Each row is a point. The points of each table are mixes of a few directions, plus a little noise. Count the directions of each table, and those that both share. Where both have some left over, give the other angles between the two spaces (their principal angles), to ten degrees, smallest first.

First (4 x 2)
-0.04  0.23
0.09  -0.53
0.07  -0.47
-0.13  0.77
Second (7 x 2)
0.12  -0.73
0.08  -0.51
0.08  -0.49
-0.01  0.04
-0.10  0.55
-0.11  0.66
-0.09  0.49
Directions: first 1, second 1, shared 1

First (9 x 6)
-0.27  -0.47  0.33  0.33  0.34  0.07
0.19  0.59  -0.16  -0.37  -0.35  -0.30
0.34  0.28  -0.26  -0.24  -0.19  -0.02
-0.57  -0.20  -0.32  0.49  -0.32  0.62
-0.42  -0.39  0.36  -0.84  0.46  -0.53
0.45  0.14  -0.54  -0.14  -0.22  0.29
-0.64  -0.59  0.12  0.61  0.14  0.45
0.84  0.46  0.11  -0.06  0.07  -0.41
0.11  0.11  0.33  0.19  0.08  -0.21
Second (6 x 6)
0.73  0.15  -0.28  -0.15  0.03  -0.45
-0.07  -0.15  -0.30  -0.39  0.17  -0.11
0.34  -0.08  -0.31  -0.21  0.33  0.45
0.30  0.03  0.39  0.24  -0.19  -0.25
-1.38  -0.40  0.73  0.15  -0.20  0.32
0.05  0.43  -0.23  0.38  -0.10  0.04
Directions: first 4, second 4, shared 2; angles 40, 50

First (8 x 11)
0.23  -0.33  0.04  0.68  0.59  -0.48  0.63  0.17  -1.04  -0.06  1.25
-0.10  0.15  -0.02  -0.29  -0.25  0.21  -0.27  -0.08  0.46  0.02  -0.53
0.11  -0.16  0.02  0.33  0.30  -0.25  0.31  0.08  -0.52  -0.03  0.61
0.19  -0.29  0.04  0.54  0.48  -0.37  0.51  0.14  -0.81  -0.04  0.97
-0.10  0.17  -0.02  -0.31  -0.27  0.21  -0.29  -0.07  0.47  0.02  -0.55
-0.13  0.18  -0.03  -0.36  -0.30  0.25  -0.34  -0.07  0.54  0.02  -0.64
-0.05  0.08  -0.01  -0.15  -0.13  0.09  -0.13  -0.04  0.22  0.00  -0.26
-0.15  0.23  -0.04  -0.45  -0.40  0.32  -0.43  -0.11  0.70  0.03  -0.84
Second (9 x 11)
0.05  -0.19  -0.11  0.23  -0.31  -0.14  0.21  0.00  0.21  0.20  -0.16
0.14  -0.55  -0.34  0.68  -0.98  -0.42  0.65  0.06  0.67  0.67  -0.56
-0.20  0.70  0.41  -0.79  1.20  0.48  -0.78  -0.08  -0.79  -0.79  0.63
-0.03  0.14  0.10  -0.16  0.28  0.11  -0.15  -0.02  -0.17  -0.18  0.16
0.14  -0.51  -0.33  0.61  -0.90  -0.38  0.60  0.04  0.61  0.61  -0.50
0.00  0.00  0.01  -0.02  0.02  0.00  -0.03  0.02  -0.03  -0.01  0.01
0.02  -0.05  -0.06  0.08  -0.10  -0.04  0.07  -0.03  0.07  0.07  -0.07
-0.12  0.42  0.22  -0.48  0.71  0.29  -0.47  -0.03  -0.46  -0.47  0.39
-0.03  0.09  0.06  -0.12  0.17  0.07  -0.11  0.00  -0.11  -0.10  0.07
Directions: first 1, second 1, shared 0; angles 80
